Each wall is flat, endless, passes through zero and stands at right angles to its row. A trip goes straight from one point to another. Which walls does it cross, in order?

Walls:
(1): [22,-16,-41]
(2): [8,3,14]
(3): [12,-18,17]
(4): [-17,12,2]
(5): [15,-1,-29]
(6): [3,-9,25]
(7): [14,68,-6]
Trips:
[-3,-12,-44] to [-52,4,-37] -> 4
[-4,27,-32] to [-32,-71,-11] -> 7, 4, 3, 6, 5
[55,-44,-20] to [3,-21,-15] -> 2, 6
[-16,-41,21] to [16,-52,13] -> 1
[12,-15,-37] to [9,-17,34] -> 3, 6, 2, 5, 1
[8,-5,19] to [-11,34,58] -> 7, 4
[33,19,-15] to [-15,-4,-36] -> 2, 4, 7

Walls:
(1): [8,40,39,16,5,-8,-17,44]
(2): [-57,-54,39,46,-18,-42,28,22]
(3): [16,48,21,-19,-3,-2,10,31]
(4): [32,-11,-8,-12,9,1,7,-8]
(5): [27,8,16,23,25,37,-34,37]
(6): [-58,39,-13,31,34,15,37,21]
(7): [-19,17,-3,-59,20,-24,-28,-17]
(8): [20,-9,-77,10,-32,4,-6,-21]
(9): [19,24,9,18,-79,-5,20,-18]
(10): [-21,-37,-38,15,-1,20,39,41]
(11): [11,-23,3,1,-46,-5,1,21]
Trips:
[67,33,21,81,-12,-3,4,61] to [8,6,-1,-33,2,-52,31,-13] -> 10, 6, 5, 7, 1, 11
[-5,37,74,8,-22,0,-27,-11] to [36,22,-23,-52,-30,-25,-33,22] -> 2, 4, 8, 5
[-5,95,5,-67,53,0,-9,23] to [0,28,-51,-65,-7,-73,20,-26] -> 4, 5, 8, 1, 6, 9

Walls:
(1): [-1,19,-22,-15,-37,51,3,35,42,28,11]
(2): [-5,4,19,-52,8,-29,-18,-19,-10,-60,-21]
(3): [-3,-34,-27,25,-7,10,-2,5,29,29,7]
(4): [-26,-10,1,-39,-11,12,-22,-24,-16,9,21]
(5): [8,15,26,-14,13,16,6,4,4,-15,63]
(6): [7,25,-20,-25,-9,-31,-24,33,-6,5,4]
(7): [-39,58,-21,42,20,10,-4,16,-56,-25,-20]
(8): [-50,30,8,-5,-11,-26,-22,22,9,19,-16]
Trips:
[7,-23,-5,-22,-3,47,-5,-37,-9,43,87] to [-10,-63,29,18,-12,19,7,-6,1,-9,-10] -> 1, 5
[-24,51,77,26,35,-28,22,-1,33,27,-58] to [50,5,-13,52,-15,-21,36,-1,-5,-75,-22] -> 8
[18,35,28,-26,73,-5,-3,-3,0,-1,-22] to [-46,13,43,-33,19,38,0,-22,-11,95,1] -> 4, 6, 2, 1, 7, 3
[-8,34,33,30,-46,-20,19,5,35,43,30] to [6,-14,-19,20,22,16,22,-35,-39,-31,-8] -> 6, 7, 8, 1, 3, 5, 2
[-52,-15,12,1,-1,15,16,8,19,-36,-51] to [-49,-40,-17,38,-22,-2,28,-6,20,9,7] -> 3, 1, 2, 7

Walls:
(1): [-16,3,9,38,-34,47,-25,12,-23,-8,5,1,5,21,-33,33,-33,5]
(2): [2,-13,0,17,5,42,25,23,-30,-8,-9,32,23,-7,12,9,-50,10]
(3): [-19,-33,25,-2,-11,-21,32,6,15,-49,17,33,29,-8,-12,-10,-1,40]
(4): [-13,-6,27,-52,-5,-14,18,-12,32,27,-25,14,30,-1,26,1,28,4]
(5): [-15,45,13,14,-65,-25,-17,-35,18,34,-28,10,-16,-18,4,-33,-19,34]
(6): [-11,-24,11,1,-29,75,35,-13,12,-25,5,22,-48,14,-3,-53,-47,-23]
(7): [23,-25,53,10,42,20,0,-2,41,10,41,7,3,26,7,57,17,20]
Trips:
[-2,10,-25,-31,-4,-4,19,35,29,-1,-21,29,-2,-9,-19,40,26,22] to [22,-43,28,17,17,9,-7,-1,-10,-17,6,47,-1,22,8,17,-16,-15] -> 2, 1, 6, 4
[-47,-3,-3,14,-49,11,-9,19,49,26,-14,16,-40,-15,8,4,22,-41] to [31,21,-10,36,18,34,2,-20,33,22,-20,-11,31,-12,25,-34,13,-1] -> 1, 7, 2
[12,7,-4,-7,-8,32,0,31,-21,26,2,16,-17,50,29,43,-29,-15] to [-47,-20,-22,-19,-40,-48,-19,71,5,-14,9,-25,17,-65,13,-39,7,-1] -> 7, 6, 4, 3, 5, 1, 2
[3,15,-35,-25,-37,-10,-42,11,0,-16,-29,18,2,39,-18,18,-42,-7] to [1,-4,-4,20,-26,9,33,29,12,2,-29,14,9,-6,-35,27,-12,17] -> 3
